Rows are points. To make a cloud, some directions were put in groups of two or more. Within a group, all points are equally far from the middle, so they leave a hole (a ring in 2 directions, a hollow ball in 3). The other directions are filled evenly. Then the cloud was stretched, turned, moved and blurred a little. Count the holes, and give their numbers of directions, smallest first.

Cloud (15 x 2):
[[-0.23  0.19]
 [ 0.37 -0.06]
 [ 0.30 -0.32]
 [ 0.38 -0.08]
 [ 0.20  0.20]
 [ 0.18  0.22]
 [ 0.09 -0.45]
 [-0.37 -0.03]
 [ 0.37 -0.06]
 [ 0.26 -0.35]
 [ 0.10 -0.45]
 [-0.14 -0.44]
 [ 0.13 -0.45]
 [-0.05  0.26]
 [ 0.37 -0.09]]
Holes: 1 (2)

Cloud (22 x 3):
[[ 0.06 -0.33  0.31]
 [-0.17 -0.13 -0.33]
 [ 0.27 -0.29 -0.18]
 [-0.21  0.43  0.09]
 [-0.31  0.35  0.07]
 [ 0.20 -0.37  0.17]
 [ 0.39 -0.28 -0.04]
 [-0.34 -0.03 -0.24]
 [-0.22  0.29 -0.27]
 [ 0.54 -0.05 -0.01]
 [-0.41  0.00 -0.10]
 [ 0.44 -0.25  0.02]
 [ 0.25 -0.37  0.02]
 [ 0.32  0.40 -0.12]
 [-0.10  0.48 -0.01]
 [ 0.46  0.13 -0.18]
 [ 0.18  0.42  0.30]
 [ 0.41  0.21 -0.22]
 [ 0.45  0.26 -0.12]
 [ 0.06 -0.30  0.35]
 [-0.38 -0.15  0.07]
 [-0.18  0.43  0.15]]
Holes: 1 (3)

Cloud (30 x 4):
[[ 0.23 -0.07 -0.35 -0.27]
 [ 0.28  0.20 -0.45  0.03]
 [-0.35 -0.39 -0.26 -0.19]
 [ 0.29 -0.03  0.21  0.29]
 [ 0.08  0.18 -0.10  0.46]
 [-0.29  0.26  0.43 -0.03]
 [-0.57  0.06  0.17 -0.22]
 [ 0.00  0.48 -0.15 -0.05]
 [-0.50 -0.01 -0.41 -0.13]
 [ 0.01 -0.03  0.44 -0.04]
 [-0.27  0.22 -0.23 -0.38]
 [-0.38 -0.28  0.15 -0.25]
 [-0.42  0.20 -0.31 -0.27]
 [ 0.03  0.34 -0.42  0.09]
 [ 0.18  0.44  0.19  0.10]
 [-0.43  0.32  0.15  0.16]
 [ 0.17  0.27 -0.36 -0.17]
 [ 0.00 -0.06 -0.13 -0.44]
 [-0.40 -0.13  0.33  0.05]
 [-0.61 -0.04  0.05  0.05]
 [ 0.10 -0.22 -0.35 -0.31]
 [-0.34 -0.41 -0.25 -0.14]
 [-0.61  0.05 -0.07 -0.24]
 [ 0.33 -0.06 -0.16 -0.22]
 [ 0.37  0.19 -0.10 -0.14]
 [ 0.16  0.29 -0.13 -0.27]
 [-0.56  0.20 -0.12 -0.20]
 [-0.07  0.49  0.07  0.20]
 [ 0.18  0.00 -0.50  0.24]
 [ 0.13  0.19 -0.01  0.46]]
Holes: 1 (4)

Cloud (53 x 6):
[[-0.38 -0.16 -0.27  0.10 -0.25 -0.10]
 [-0.30 -0.08 -0.32 -0.43 -0.03  0.25]
 [-0.46 -0.47  0.16 -0.04  0.34  0.24]
 [-0.19  0.17 -0.47 -0.33  0.06  0.21]
 [ 0.12  0.70  0.09  0.15 -0.16 -0.36]
 [-0.07  0.31 -0.53 -0.07 -0.06  0.17]
 [-0.44 -0.53  0.05 -0.23  0.33  0.15]
 [-0.14  0.65  0.09  0.16  0.09 -0.28]
 [-0.31 -0.15  0.14 -0.11  0.54 -0.21]
 [-0.28 -0.10 -0.23  0.05 -0.15 -0.49]
 [ 0.05  0.05 -0.25 -0.37  0.00  0.38]
 [ 0.25 -0.29 -0.03  0.03 -0.35 -0.12]
 [ 0.01 -0.18  0.12  0.46 -0.11  0.06]
 [ 0.55  0.28 -0.12  0.14 -0.14 -0.33]
 [-0.39  0.01 -0.31 -0.06 -0.30  0.03]
 [-0.19 -0.25  0.43  0.16 -0.10  0.39]
 [ 0.24  0.12  0.12 -0.34 -0.49 -0.14]
 [-0.34  0.10 -0.06  0.35  0.31 -0.15]
 [-0.12 -0.04 -0.49  0.14  0.11 -0.34]
 [-0.68 -0.15  0.26 -0.12  0.14  0.21]
 [-0.52 -0.17  0.38 -0.38  0.13 -0.08]
 [ 0.07  0.23  0.25  0.03  0.24  0.49]
 [ 0.13 -0.31 -0.35 -0.11  0.32  0.05]
 [ 0.28  0.20  0.23 -0.47  0.00  0.13]
 [ 0.36 -0.05  0.06  0.34 -0.27 -0.31]
 [ 0.33 -0.04 -0.39  0.18  0.03 -0.07]
 [ 0.01  0.38  0.21  0.22 -0.20  0.40]
 [-0.03 -0.01  0.57 -0.16 -0.10  0.39]
 [ 0.06 -0.25  0.53 -0.42 -0.11  0.02]
 [-0.67  0.03  0.28 -0.20  0.12  0.18]
 [ 0.18  0.12 -0.22 -0.33 -0.07  0.32]
 [-0.02  0.19 -0.30  0.46  0.14  0.08]
 [-0.08 -0.23  0.01 -0.41 -0.05  0.43]
 [ 0.12 -0.04  0.20 -0.44 -0.06  0.38]
 [ 0.01  0.44  0.30  0.03 -0.54 -0.25]
 [-0.14 -0.36  0.46  0.13  0.02  0.33]
 [-0.38 -0.19  0.04  0.34 -0.13  0.17]
 [-0.26  0.07  0.30  0.11 -0.12  0.55]
 [-0.33  0.04  0.16  0.21  0.36 -0.28]
 [-0.04 -0.06  0.05  0.12  0.52  0.37]
 [ 0.26  0.27  0.21 -0.51  0.02 -0.03]
 [-0.21  0.33 -0.32  0.38  0.21 -0.04]
 [-0.05 -0.30  0.37 -0.46  0.01 -0.35]
 [-0.22  0.05 -0.35  0.31  0.09 -0.34]
 [ 0.01  0.53 -0.35 -0.08 -0.01 -0.47]
 [-0.31 -0.37 -0.28 -0.29 -0.06  0.04]
 [-0.16 -0.16  0.21 -0.56 -0.12 -0.35]
 [ 0.12  0.32  0.06  0.38  0.13  0.29]
 [ 0.09  0.41  0.53 -0.12  0.00  0.18]
 [ 0.43  0.25 -0.12 -0.30 -0.09  0.06]
 [-0.19  0.13 -0.39  0.29  0.13 -0.34]
 [-0.37  0.26  0.21 -0.47  0.24  0.05]
 [ 0.32  0.46  0.24  0.32 -0.01  0.04]]
Holes: 3 (2, 2, 2)

Cloud (51 x 6):
[[-0.02 -0.34 -0.04 -0.12 -0.20  0.40]
 [ 0.38 -0.09  0.08  0.24  0.17  0.33]
 [-0.36 -0.30 -0.30  0.10 -0.11  0.33]
 [-0.23  0.10  0.45 -0.37 -0.57  0.12]
 [-0.02 -0.11  0.16 -0.11  0.02  0.54]
 [ 0.16 -0.33  0.15  0.33  0.23 -0.02]
 [ 0.33 -0.02 -0.04  0.37 -0.11  0.50]
 [ 0.26 -0.14  0.57  0.03  0.25 -0.01]
 [ 0.25 -0.05 -0.11  0.42  0.23 -0.20]
 [-0.05  0.17 -0.24  0.41  0.16 -0.05]
 [ 0.35  0.28  0.39  0.02 -0.13 -0.37]
 [ 0.32  0.06 -0.31  0.48 -0.19  0.20]
 [-0.04 -0.51  0.18  0.08  0.39 -0.28]
 [ 0.22 -0.29 -0.24  0.12 -0.21  0.52]
 [ 0.00 -0.31  0.47 -0.04 -0.54  0.21]
 [-0.34 -0.30 -0.20  0.05  0.07 -0.24]
 [-0.38 -0.10 -0.13 -0.15  0.19  0.37]
 [ 0.03 -0.03 -0.11 -0.26 -0.16 -0.62]
 [ 0.22  0.10  0.47  0.05 -0.59  0.15]
 [ 0.34 -0.31  0.37  0.07 -0.08 -0.08]
 [ 0.28  0.53  0.04  0.06  0.33 -0.06]
 [-0.45  0.26 -0.14 -0.07 -0.33 -0.23]
 [-0.21  0.13  0.19  0.32  0.23 -0.31]
 [-0.13  0.35  0.20  0.13  0.36  0.00]
 [ 0.20 -0.18 -0.05 -0.20 -0.09 -0.64]
 [-0.44  0.33 -0.09  0.06 -0.26 -0.13]
 [ 0.00 -0.40  0.14  0.41 -0.04 -0.13]
 [-0.07 -0.26 -0.05  0.41  0.02  0.24]
 [-0.16  0.26  0.47 -0.15  0.33  0.04]
 [ 0.47  0.30  0.13  0.11  0.05  0.00]
 [ 0.03 -0.16 -0.60  0.29  0.05  0.10]
 [ 0.19  0.25  0.19 -0.32  0.01  0.41]
 [-0.29 -0.22 -0.34 -0.23  0.25 -0.12]
 [-0.25  0.44  0.27 -0.24 -0.49  0.07]
 [-0.35 -0.11 -0.18 -0.14 -0.67 -0.33]
 [ 0.42  0.13  0.19  0.09 -0.26 -0.27]
 [-0.51  0.00 -0.30 -0.10  0.01  0.37]
 [ 0.20 -0.25  0.30  0.43 -0.16 -0.02]
 [ 0.04 -0.37 -0.29 -0.15  0.44  0.16]
 [-0.36 -0.07 -0.20  0.35  0.00  0.21]
 [ 0.18  0.07  0.14 -0.36 -0.19  0.32]
 [ 0.19  0.25  0.47  0.25  0.17 -0.34]
 [-0.10  0.43 -0.05 -0.23  0.28 -0.49]
 [ 0.43  0.21  0.08 -0.02 -0.09 -0.36]
 [-0.37  0.05  0.04 -0.39 -0.34 -0.47]
 [ 0.13 -0.30  0.50  0.27 -0.41  0.08]
 [ 0.36  0.19 -0.01 -0.52  0.21 -0.29]
 [-0.12  0.35 -0.37 -0.42 -0.05 -0.08]
 [ 0.18  0.17  0.41  0.32  0.20 -0.11]
 [-0.26  0.03 -0.03  0.27  0.10  0.52]
 [-0.14  0.10  0.47 -0.50 -0.14 -0.07]]
Holes: 1 (4)
